Every row gives one point. The points of each table are mixes of a few directions, plus a little noise. How many directions does each table use, and how many do they share? Where both have some left over, give the other angles between the two spaces (their principal angles), to ten degrees, smallest first.

First (6 x 2):
[[ -3.8  -6.7]
 [-27.4 -48.3]
 [ 11.4  20.0]
 [ 13.6  23.9]
 [  7.7  13.6]
 [ -1.4  -2.5]]
Second (5 x 2):
[[ 19.5 -11.1]
 [-29.2  16.6]
 [ 35.3 -19.7]
 [-21.1  12.0]
 [ -4.7   2.5]]
Directions: first 1, second 1, shared 0; angles 90

First (6 x 6):
[[  2.0   8.5   3.9  -0.3   4.6  -5.5]
 [  2.5  13.9   6.4  -0.2   7.1  -7.8]
 [-15.8 -77.1 -35.2   2.2 -39.4  45.3]
 [  6.4  33.2  14.4  -0.9  16.3 -19.2]
 [  2.3  10.9   4.7  -0.6   5.6  -6.2]
 [  2.3  10.8   4.8  -0.4   5.6  -6.4]]
Second (9 x 6):
[[ -0.3  -7.5   0.9   0.8   1.0   5.7]
 [  0.6  14.6  -1.8  -1.6  -2.1 -11.2]
 [ -4.1 -94.3  11.9  10.0  13.3  72.3]
 [ -0.1  -1.3   0.2   0.1   0.2   1.0]
 [  0.9  21.9  -2.8  -2.3  -3.1 -16.8]
 [ -0.3  -8.1   1.0   0.9   1.1   6.2]
 [  1.6  37.6  -4.7  -4.0  -5.3 -28.8]
 [ -0.2  -4.6   0.6   0.5   0.6   3.6]
 [  1.8  41.6  -5.2  -4.4  -5.9 -31.9]]
Directions: first 1, second 1, shared 0; angles 40

First (9 x 11):
[[ 25.2  -7.8  11.9 -13.7 -29.8 -39.8 -22.9  15.3  44.3 -16.0  22.5]
 [-21.6  22.4 -13.3  10.3  21.7  37.6   4.9 -18.5 -13.1  -6.8  -0.6]
 [  8.8 -30.7  -2.0  -1.2  -6.4 -16.6  15.6  12.9 -18.5  24.5 -26.0]
 [ 14.5  -3.6   2.8  -7.6 -18.3 -21.5 -14.9   7.9  30.3 -12.5  13.8]
 [ 13.0   0.5  28.8  -9.5 -10.7 -26.6 -10.6  10.4   8.8  -0.7  18.0]
 [-21.5  19.0  -9.3  10.3  23.3  35.7   8.8 -16.7 -21.4  -0.5  -4.4]
 [-35.9  25.0 -24.9  18.7  37.8  61.3  18.4 -27.4 -36.4   1.6 -15.7]
 [  9.3 -32.0 -21.0   0.3 -11.4 -11.7  11.7  10.2  -1.9  14.5 -27.8]
 [  8.3   7.3  26.9  -7.6  -6.1 -18.4 -11.1   5.9   7.9  -4.0  20.3]]
Second (10 x 11):
[[-27.1   6.8 -16.7   8.3  -2.5  23.2  -1.6  14.2  -3.7   7.6  -4.9]
 [ 25.7 -63.2  30.7 -32.1  -6.9  37.9  -6.9  -2.0  -5.5 -13.9  32.6]
 [  9.3  13.0   9.0  -8.7   2.0 -23.0  10.9   0.1  11.2  10.2  -2.8]
 [ 13.5   8.0  14.1 -14.3   1.8 -22.7  11.7  -0.2  12.1  10.8   0.3]
 [  4.8  19.0   3.3  -1.9   2.7 -24.3   8.6  -0.4   9.1   8.4  -6.7]
 [ -0.9  26.7 -17.3  26.9   5.8 -29.2  -4.9 -15.0  -5.4  -9.8 -16.1]
 [ -3.6  34.2  -0.7  -1.6   3.2 -30.3  15.2   5.6  14.7  19.3 -14.1]
 [ -4.1  36.1 -14.8  22.1   5.4 -33.9   1.7  -9.0   1.6  -0.3 -18.2]
 [ -8.1 -75.3   2.0  -7.4 -10.1  86.3 -25.9   5.7 -26.5 -25.5  31.1]
 [-10.9  -5.0 -10.2   9.2  -1.1  15.9  -7.6   1.2  -8.5  -6.0  -0.2]]
Directions: first 3, second 3, shared 0; angles 40, 80, 90

First (9 x 18):
[[  1.5  -1.5   1.0   0.5   0.5   1.4  -0.4  -3.1   0.1   0.0  -2.0  -2.2
   -1.2   1.1  -1.7  -0.1  -0.6  -1.3]
 [  7.1  -7.2   4.7   2.6   2.6   6.7  -1.9 -15.2   0.2   0.2 -10.1 -10.6
   -5.7   5.3  -8.3  -0.5  -2.8  -6.4]
 [-20.6  21.2 -13.8  -7.7  -7.5 -19.6   5.5  44.5  -0.6  -0.7  29.7  30.9
   16.6 -15.5  24.3   1.4   8.2  18.6]
 [-23.1  23.8 -15.5  -8.7  -8.4 -22.0   6.2  49.7  -0.7  -0.8  33.2  34.5
   18.6 -17.4  27.2   1.6   9.2  20.8]
 [-37.8  38.9 -25.3 -14.2 -13.8 -36.0  10.2  81.5  -1.1  -1.3  54.4  56.5
   30.4 -28.4  44.6   2.6  15.0  34.1]
 [ 10.9 -11.2   7.3   4.1   4.0  10.3  -2.9 -23.4   0.3   0.4 -15.7 -16.3
   -8.7   8.2 -12.8  -0.7  -4.3  -9.8]
 [ 19.5 -20.1  13.1   7.3   7.1  18.6  -5.3 -42.0   0.6   0.6 -28.1 -29.2
  -15.7  14.7 -23.0  -1.3  -7.8 -17.6]
 [ 24.7 -25.4  16.6   9.3   9.0  23.6  -6.7 -53.3   0.7   0.8 -35.6 -37.0
  -19.9  18.6 -29.1  -1.7  -9.8 -22.3]
 [ 17.9 -18.4  12.0   6.7   6.5  17.1  -4.8 -38.7   0.5   0.6 -25.8 -26.8
  -14.4  13.5 -21.1  -1.2  -7.1 -16.2]]
Second (11 x 18):
[[  9.4 -15.8 -15.1  12.2 -12.2  17.8  -6.6  29.2   2.8 -15.0  25.4  11.5
   16.4 -19.6  -5.3  -8.0  -8.8 -14.1]
 [  4.3   1.5  12.3   1.4  -1.3  -2.4  -2.6 -18.7 -13.5   8.3 -25.2 -10.3
  -17.4  13.7   2.5   6.9   7.6  -3.0]
 [ 61.6 -42.3  -2.6  32.7  -4.3  40.9 -33.5   0.1 -16.1 -16.5 -10.4 -26.2
  -25.6  -9.2 -25.3 -15.3 -12.8 -18.5]
 [ -3.2   2.2  -4.2 -25.6 -10.2 -10.4  15.6 -15.6   5.8  39.2  14.2  17.1
   11.4   5.1  23.0   4.1  13.6  -0.1]
 [-45.7  39.3  10.4 -22.8  23.7 -36.1  21.2 -12.2  15.6   2.7  -8.8   1.1
    3.8  14.2   7.4   9.4   4.5  30.8]
 [-22.8  13.0  18.0  13.6 -21.4  -6.6   1.0  -0.1 -31.5  -5.4 -37.1   2.5
  -10.4  16.2  10.3  21.8  15.3 -23.1]
 [ 30.0 -19.3  -9.1  19.3  19.0  21.7 -20.2  14.0  11.7 -31.3  10.7 -19.6
   -7.1 -17.0 -29.6 -20.1 -23.1   9.2]
 [-57.5  38.4  22.7 -21.5 -28.2 -37.7  29.3 -20.2 -26.4  36.1 -34.0  24.9
    3.5  32.0  42.6  37.3  36.9 -15.8]
 [ 36.9 -25.7 -19.0 -17.4  -0.5  13.9  -0.1  -9.0  18.9  30.6  36.8   6.3
   10.3 -12.5   4.4 -17.0  -3.2   3.9]
 [-16.3  13.7   2.3   5.7  18.6  -7.1  -0.8  10.6   9.2 -26.6  -2.7  -7.8
    0.0  -2.6 -13.7  -2.5 -10.8  15.6]
 [  3.1  -4.7 -15.5   2.7  16.1   6.8  -3.4  22.5  23.7 -22.3  30.7   0.8
   14.8 -20.0 -15.8 -16.1 -19.0  14.5]]
Directions: first 1, second 4, shared 0; angles 30

First (8 x 32):
[[ 23.0  23.9   2.8  17.9   2.4 -23.1 -17.8  29.5  -0.5   5.4 -19.8 -48.9
  -78.4  -2.9  10.0  -6.7  42.9 -20.5  31.2  -8.3  19.7  -0.8 -34.5  -2.3
   56.1  53.1  47.8  35.7  -2.9   5.4 -20.6 -17.8]
 [ 19.8  -1.4   6.8   5.2  -9.7  -4.6 -19.9  -0.6 -13.4 -14.3   1.9  -8.9
  -26.5   8.2   9.3 -16.2  42.0  -8.4   2.2  19.3  -6.8  -1.3 -21.6  -3.2
    0.1  14.5   6.1   4.7  -2.1  -9.0 -19.7  -9.0]
 [  2.2 -20.0   3.0 -13.6  -3.5   9.4   5.1 -33.9  14.2   4.5  22.1  35.2
   66.6  14.2   2.9   9.7 -23.0  11.0 -18.2   8.4  -7.5 -16.6  19.5  -9.0
  -47.3 -53.4 -33.5 -42.5  -0.5 -10.4  -4.2  17.6]
 [ 24.3   4.6   7.2  10.2  -9.5  -9.6 -24.4   8.1 -16.5 -15.1  -3.9 -21.4
  -48.8   6.2  10.9 -19.6  54.5 -13.6   9.3  18.4  -3.5   0.7 -30.7  -2.5
   14.6  30.5  18.1  15.9  -2.7  -7.5 -23.5 -14.6]
 [-30.2  -0.2  -8.9  -6.1   8.6  11.1  23.2   4.1   3.0   6.2  -3.6  13.5
   25.8 -13.5 -14.9  11.4 -44.9  11.8  -8.3 -16.2  -0.8  11.4  25.4   9.0
   -3.3  -9.9 -11.7   1.5   3.7  10.7  29.9   6.8]
 [-11.7 -14.2  -0.9  -9.3  -3.5  13.7   7.1 -15.9  -4.9  -7.7  11.2  27.0
   39.0   1.9  -5.3  -0.5 -16.9  10.7 -18.7   9.1 -14.2   2.8  16.2   2.1
  -32.4 -26.0 -27.2 -17.7   1.7  -4.4  10.5   7.9]
 [ 17.6   6.7   3.2   3.9   2.6 -13.0  -6.3  -0.3  16.5  14.1  -0.8 -14.2
   -9.8   7.1   9.3   7.4   7.7  -7.6  14.0  -7.6  15.1 -15.0  -9.3  -9.1
   13.7   0.6  15.5  -3.8  -2.6  -0.8 -17.2   1.0]
 [-45.1   0.8 -13.3  -7.9  12.3  16.3  33.0   8.9   1.3   7.0  -7.0  17.6
   31.7 -21.4 -22.5  14.5 -62.4  16.4 -11.7 -23.2  -2.0  19.1  35.1  14.5
   -1.7  -9.4 -15.2   6.3   5.6  16.1  44.6   8.0]]
Second (11 x 32):
[[ -1.5   1.7 -11.2   0.0  -2.3  -9.0  -6.0   2.1  13.2  -6.7   2.7  -8.5
   -1.5  -2.2   3.4  -6.1   2.1   2.1 -10.0  -6.6 -10.4   7.0   3.4   1.6
   -2.6   5.9  -3.9   8.0   1.2   8.9   7.7   3.8]
 [-24.1  18.7 -43.7   8.0   9.0 -42.3   1.9   1.5  58.4 -66.9 -13.0  25.4
  -12.9 -17.7  32.8 -11.3  -6.6  30.5 -33.7 -11.0 -30.4  53.1  -0.5   8.4
  -47.0  35.6  -9.5  55.3 -23.4  44.3  82.2  18.5]
 [ 17.4  -9.8 -20.1  -7.9 -23.7  -8.1 -38.8  11.3  16.0  33.7  31.4 -80.6
    4.8   6.2 -15.4 -24.9  20.2 -20.5 -24.2 -28.7 -28.8 -15.7  21.6   0.7
   36.9  -3.5 -13.4 -13.5  34.2   5.5 -45.1   3.8]
 [ 10.4  -8.4  24.3  -3.1  -1.9  22.3   3.4  -2.1 -31.3  30.0   3.1  -3.9
    6.0   8.3 -14.9   8.4   1.0 -13.1  19.5   8.7  18.5 -25.1  -2.1  -4.2
   19.7 -17.5   6.3 -26.5   8.0 -22.9 -36.5  -9.8]
 [  5.3  -6.2  36.7  -0.6   6.9  29.6  18.9  -6.7 -43.3  23.0  -8.4  26.3
    5.2   7.3 -11.9  19.6  -6.6  -7.6  32.9  21.5  33.2 -23.8 -10.9  -5.4
    9.1 -19.7  12.7 -26.4  -3.6 -29.5 -26.1 -13.1]
 [ -9.2   4.4  22.7   4.6  16.3  13.2  29.0  -9.0 -21.9 -14.2 -21.6  56.6
   -1.4  -1.6   6.0  20.7 -14.1  10.3  23.9  23.6  27.0   2.7 -16.2  -2.0
  -19.9  -3.3  11.7   0.8 -21.9 -11.7  20.1  -6.0]
 [ 12.6  -7.8  -3.0  -5.1 -13.0   2.6 -19.4   5.2  -1.5  27.2  17.6 -44.1
    4.5   5.9 -12.7 -10.5  11.0 -15.1  -6.7 -12.5  -9.5 -16.1  10.8  -0.9
   25.8  -7.4  -5.1 -15.6  20.7  -4.4 -35.4  -1.1]
 [ -6.9   6.1 -21.9   1.8  -0.6 -19.2  -6.3   2.8  27.3 -21.9   0.3  -3.9
   -4.3  -6.3  11.0  -9.1   0.9   9.0 -18.5  -9.7 -17.9  19.4   3.7   3.6
  -13.0  14.2  -6.4  20.7  -3.6  19.6  26.1   8.4]
 [ 11.1  -9.1  25.0  -3.3  -2.5  23.2   2.5  -2.0 -32.4  32.3   3.9  -6.0
    6.4   8.7 -15.9   8.3   1.4 -14.2  20.2   8.3  18.8 -26.5  -1.7  -4.5
   21.4 -18.6   6.4 -28.1   9.2 -24.0 -39.2 -10.1]
 [ -0.7   2.3 -24.9  -1.0  -7.6 -18.9 -17.1   5.9  28.1  -8.5   9.8 -27.9
   -2.3  -3.5   4.7 -15.4   7.0   1.4 -23.2 -17.1 -24.2  11.9   9.6   3.4
    0.0  11.1  -9.5  13.8   7.3  18.4   8.8   8.3]
 [-14.7   8.1  16.3   6.3  19.4   6.4  31.9  -9.2 -12.6 -28.2 -25.9  66.3
   -4.1  -5.2  12.8  20.4 -16.5  17.1  19.7  23.4  23.5  13.1 -17.8  -0.6
  -30.5   3.2  10.9  11.6 -28.1  -4.3  37.5  -2.9]]
Directions: first 3, second 2, shared 0; angles 60, 80

First (9 x 32):
[[  3.7 -11.9   4.9  30.0  25.6  12.5  -2.6 -17.8 -20.5   1.7  12.7 -48.3
   37.5   6.3  10.2 -20.2   9.2 -34.3  22.9   8.1 -32.9   9.2  12.1  -4.1
   19.1  16.5  10.4 -34.2 -34.3  29.2  -2.5   8.0]
 [ -1.3  13.0   2.5  12.2   4.6 -17.4 -17.9  15.8  -4.4  -7.8  -1.6   0.4
  -15.7  10.4  -4.5 -47.2  24.5 -19.7   7.3 -20.3 -10.5  19.0  -5.6  16.1
    1.6  -9.0  -1.6  -8.5  -6.0  12.0 -16.2 -14.1]
 [ 36.6  -7.5  -2.5 -63.2 -41.9   7.6  23.3 -24.8   1.2  41.5 -11.2  19.6
    0.7  19.6   1.6  20.4 -30.5  -4.5 -37.8  44.2  15.8 -10.9  -8.6  32.9
   -5.8  38.9 -36.0 -15.7  -1.2 -20.8  -9.9  41.4]
 [-28.8  -1.7  15.2   0.9 -26.9  -7.9 -24.2  22.1  -0.5 -35.8  -4.8  41.3
  -61.9  -8.8 -30.7  -9.3 -10.1   2.7 -13.7 -20.0  19.3   1.4   8.7   8.4
   35.5  -1.1 -19.0 -25.1  13.4 -39.4 -34.4 -16.5]
 [-13.4   6.5  -1.2   5.4  12.8  -0.4  -5.0  -7.3  10.5  -9.8   7.8  -2.4
    3.6 -14.6  13.1  -2.0  18.0  27.4  15.9 -31.2   8.7   3.6   2.4 -27.2
   -8.3 -35.9  11.0  36.1   8.7  -7.7  21.6 -20.6]
 [ 28.1  -3.0  -7.0 -32.9   1.2  14.1  22.6 -43.8   3.0  38.5   5.8 -23.9
   44.8   7.0  32.0  12.8  -0.7  10.9   1.2  15.1   0.5  -2.7  -2.3  -6.6
  -19.4   1.5  -5.4  20.5 -11.2   3.0  27.3  23.7]
 [ -6.7   6.7   1.7  17.7  14.7  -7.9 -13.0   3.4  -2.3  -9.5   5.1 -11.4
    0.8   0.6   4.6 -31.9  23.2  -6.0  17.4 -24.2  -9.7  14.9   0.7  -4.6
    1.7 -17.4   8.2   2.5  -7.0  11.3  -0.9 -15.6]
 [ -8.0 -12.5   1.9  -5.4  -1.3  19.8   9.0 -22.7   2.4  -1.2   7.7  -5.0
   14.3 -14.7   7.3  36.4 -15.9  21.6   1.0   3.8   9.4 -13.6  12.5 -25.0
    8.2  -1.2   1.2   6.8   1.9 -18.3  15.3   5.6]
 [ -9.8  11.4 -17.6  34.4  10.9 -19.8   7.8  74.0  10.5 -17.7 -20.9  29.3
  -24.1  -6.7 -34.7  40.8 -17.1   2.5 -13.9  25.2  -1.1 -20.6 -20.7  10.5
  -32.0   5.1  32.8  16.8  36.9  31.4  -0.9 -12.7]]
Second (10 x 32):
[[-14.5  18.3 -11.5  -1.1  -7.1 -30.8  -4.4  22.6  30.8  -1.4 -16.0  41.5
  -27.9 -11.5  -6.8   6.1   0.0   6.4  -9.5 -19.7  13.5  -0.2  -7.2 -14.7
  -22.3 -15.9   4.6  38.2  29.3  -4.1  -2.1 -22.8]
 [  7.6   6.4 -12.4 -20.2 -10.3 -18.1  10.4 -15.5  25.1  29.9 -12.2  17.0
    8.7  -1.0  11.6  10.1 -10.8 -13.6 -11.4   5.5   1.6  -0.8  -0.4 -13.3
  -17.6  11.4  -6.6  20.0   5.9   2.1   0.1   5.6]
 [-22.6  10.5   2.7  23.4  17.6  -9.0 -18.0   8.3   6.1 -23.9   6.9  -0.7
  -10.6 -13.0   3.9 -22.7  27.4  15.1  21.3 -43.2   1.5  11.9   3.1 -21.7
    0.0 -38.1  13.5  23.8   6.2  -1.4   8.1 -31.7]
 [ 25.7  -5.3  -1.2 -29.8 -10.4  25.3  21.1   2.9 -14.9   8.7   2.2  -3.3
    6.3  10.4  -1.3  30.6 -10.9  37.1 -15.1  31.3  17.5 -16.7 -16.5  28.0
  -18.3   0.9  -4.1   7.8   8.9  -8.4  20.2  23.6]
 [ 37.4  14.3  -6.6 -40.4 -15.8  -2.0  13.0  14.4  -6.8  21.6  -8.1  10.8
   -8.8  25.7   0.4 -12.1  10.7  20.0 -19.2  17.4  14.9   1.9 -30.8  48.3
  -36.1  -6.6 -12.5  17.7  10.5   3.5   7.7  15.8]
 [-29.2  -2.5  -9.8  16.6  -6.6 -31.6  -3.2 -12.3  39.3  11.9 -16.4  28.5
   -1.3 -22.6  -1.9  22.6 -31.1 -48.7  -6.9  -3.1 -12.0  -3.9  25.0 -49.7
   14.7  31.6   0.6  -3.4   4.1   0.8 -24.0  -9.7]
 [ 19.5   9.5   7.8   1.4   2.4 -10.5 -16.0   7.5 -22.4   3.1   2.0 -18.0
   -6.7  29.5  -0.7 -72.0  32.8 -32.8   7.1  -8.3 -18.8  27.7 -10.7  43.2
    6.4   1.8 -12.4 -31.9 -25.0  20.4 -22.9   1.9]
 [ -3.1 -27.2  10.2  16.0   0.9  20.8   2.6 -22.9 -18.6   0.7   7.7 -27.9
   23.4   0.4  -4.4  13.9 -27.2 -38.4   2.1  30.4 -22.5  -7.3  23.6  -4.8
   42.3  46.1  -5.1 -60.2 -30.3   3.7 -18.9  23.6]
 [ -1.5 -20.0   7.4   1.1  18.9  46.5  13.4 -34.9 -16.7  -8.5  25.3 -41.5
   40.9 -14.8  20.6  37.8  -1.8  47.7  20.1   2.4   6.9 -15.0  11.8 -26.8
    7.5 -18.8  13.0  12.3  -8.7 -14.3  41.8   9.5]
 [-19.3  -3.9  13.4  32.7  10.5   9.4 -18.7  30.1 -22.1 -41.7   8.8  -6.7
  -24.1  -3.1 -21.5 -14.3  10.8   7.2  11.6 -13.1  -2.7   2.3   2.0  11.3
   23.4 -12.4   9.4 -24.2  -1.1  -2.1 -10.0 -15.7]]
Directions: first 5, second 5, shared 4; angles 90

First (9 x 32):
[[ -7.7   7.0  14.3 -14.7  -2.2 -25.2  -3.2  10.6 -34.6   6.0  18.9 -12.9
   11.0 -17.2 -26.8   5.1 -19.4  -3.2 -20.4  -2.2  -6.8   0.3  17.2   5.0
   11.2  -2.5 -12.5 -10.7   8.1  19.5  -8.5  -7.7]
 [-13.0 -11.6  -0.2  19.6  -1.9  -5.7   0.4  17.3 -23.0  22.0   9.5 -18.0
   -0.5  -8.1   2.1   3.0   7.3 -10.6  -7.4  11.5  16.2  -1.3  20.5  -3.1
    3.3  17.9   2.8  -6.9  20.1   9.5 -20.3  -2.2]
 [  9.3 -18.5  19.9  -5.9 -10.5 -19.4  -3.7  17.2 -19.8   2.9  -1.4 -13.8
    8.1  -8.8 -14.8 -11.7  -5.1   7.4  -5.9  -8.1  18.8 -16.5  -6.7  -4.9
   24.1 -16.8  -1.8 -20.8  -7.6  13.0   3.8   7.6]
 [  4.2 -43.8  -8.8  10.8 -22.9  19.2  16.1  -3.0  37.2 -26.9 -41.6  10.9
  -11.0  18.1  50.6 -37.9  18.8   4.3  67.3 -46.7  21.5  24.9  -4.8 -21.1
   13.0   1.8  51.4 -17.6 -39.9 -10.2   4.4  32.1]
 [ 11.7  -1.7  -6.9  22.6  10.8  11.9  -2.4  10.2  14.9  19.7   6.0   0.4
   -1.2   1.4   1.2  12.1   9.9  -6.5 -17.7  32.8  20.4 -30.8 -14.6  -0.6
   -0.2  -1.1 -12.6   6.7  15.1 -13.7   2.6  -9.0]
 [ 11.6  -2.6  -3.7  13.7   2.6  -9.1  11.3  21.4  -3.0  18.2  34.1 -13.0
   18.6 -18.0 -21.5  17.7 -22.4 -23.4 -20.3  16.2  30.8 -25.9  10.7 -10.1
   18.3   0.9 -23.2  -9.1  12.1  -2.8  -7.0 -14.9]
 [  4.9  24.5 -23.1  16.3  17.9  57.5 -11.6 -56.9  40.6 -10.5 -40.0  11.9
  -33.2  52.9  39.3  -3.0  63.0  36.2  15.0  25.8 -21.3  11.6 -53.7   7.5
  -71.0   8.4   3.8  50.9   9.8 -33.5  31.0  15.4]
 [ -8.1  34.3   1.6 -37.8   0.3 -17.9   5.5 -20.8 -17.7 -21.9  24.5   2.3
   13.5 -10.7 -29.2  10.9 -37.4  -3.1  -7.8 -22.1 -36.9  28.9  19.9   6.7
   -7.9  -1.8 -18.5   7.6  -6.4  11.1   2.6 -10.9]
 [-14.0  14.7   6.6 -24.6   5.2 -10.6 -12.7   4.2   4.8  -9.9  -9.4  31.5
   -6.6  -9.1  -0.2   3.7 -15.7  -1.0  -2.3  -6.9 -42.2  10.6  12.1  19.9
    9.3  -8.6  10.6  -1.1 -12.0   6.4  -9.0 -10.5]]
Second (10 x 32):
[[ -3.0 -13.3   3.6 -10.7  -5.1 -15.4   4.4  28.1  18.9  -7.5  -1.2  29.7
    6.1 -21.7   4.6  -1.7 -30.9 -22.1  12.2 -19.6  -6.7  -2.1  22.9   2.5
   41.8  -9.6  19.4 -22.9 -24.6   2.4 -15.5  -9.2]
 [ -4.9 -34.2   6.2  10.6 -13.6 -14.1   6.7  33.3  -4.0   7.4  -3.6  -2.3
    4.2 -16.3  10.5 -12.0  -7.3 -15.9  15.4 -15.4  23.3  -4.0  21.2  -8.8
   36.4   1.6  23.0 -29.4 -10.2   9.6 -18.7   4.8]
 [-12.9  -9.3 -15.4  14.2  -2.6   1.5  15.2  13.2  10.2   2.9  11.9   5.9
    2.8 -11.3  14.9   5.1 -12.8 -29.3  16.9 -10.0   6.7  14.7  34.9  -7.2
   10.5  20.7  15.5  -7.6   0.0  -2.4 -23.3  -6.5]
 [  0.5 -13.9   9.3 -14.4 -15.2 -19.3  10.1   9.2 -11.4 -12.3   5.2  -6.0
   12.1 -12.9  -8.7 -11.6 -22.5  -5.9  13.1 -31.6   6.7  11.2  16.1  -8.7
   23.8  -5.8   7.5 -21.4 -18.4  12.6  -3.9   6.0]
 [ 19.5  28.1 -16.6  -2.2   5.2  26.7  10.7 -51.2  12.4 -17.7   8.3 -18.0
    3.2  29.1  -7.4   4.9  12.1  19.7   2.5   3.1   1.9  10.8 -34.2 -11.0
  -49.0   1.5 -28.9  34.3   5.6 -19.3  35.6   9.0]
 [ -9.1  60.7  -6.4  -6.9  19.8  10.9 -11.0 -52.9 -46.3  10.4  29.5 -39.0
   -1.3  20.3 -34.8  26.5  20.8  25.7 -47.0  38.5 -27.7  14.7 -15.7  11.7
  -76.2  18.4 -54.1  50.3  52.1   3.8  18.0  -8.0]
 [ 23.6 -19.6   3.4   5.6   1.7  -6.9   2.6  34.5  35.6   5.7   2.8  25.5
   10.1 -16.6  -3.1   4.0 -22.7 -19.0  -4.7   7.9  23.3 -43.0  -8.6  -3.6
   46.8 -23.9   1.6 -20.8 -19.7 -11.9   0.9 -11.7]
 [ -4.2 -14.2   7.7  25.0   3.6  11.8 -17.7   2.6 -17.6  23.5 -22.4 -18.9
  -17.3  15.9  13.9  -8.8  47.0  22.4  -9.0  27.7  15.1 -15.5 -21.5   3.6
  -16.9   6.0   5.0   5.8  22.6   2.3   0.6  12.4]
 [ -6.9 -22.3  18.5 -12.8 -11.5 -20.5  -7.1  24.2  -9.7  -3.5 -16.6   9.3
   -1.4 -14.0   3.5 -16.2  -8.6   0.7   9.6 -20.9  -4.4   0.2  11.4   4.3
   32.9 -12.3  22.7 -26.4 -19.0  15.9 -10.7   6.0]
 [ -3.2  38.5 -10.5  -8.0  17.9  26.5 -14.1 -41.3  13.3  -9.2 -14.1  13.8
  -17.7  26.1   6.1  10.0  24.8  23.4  -9.0  20.2 -39.0  12.0 -27.6  17.5
  -49.4   2.5 -11.6  40.0  11.7 -14.2  19.3  -2.6]]
Directions: first 6, second 6, shared 6
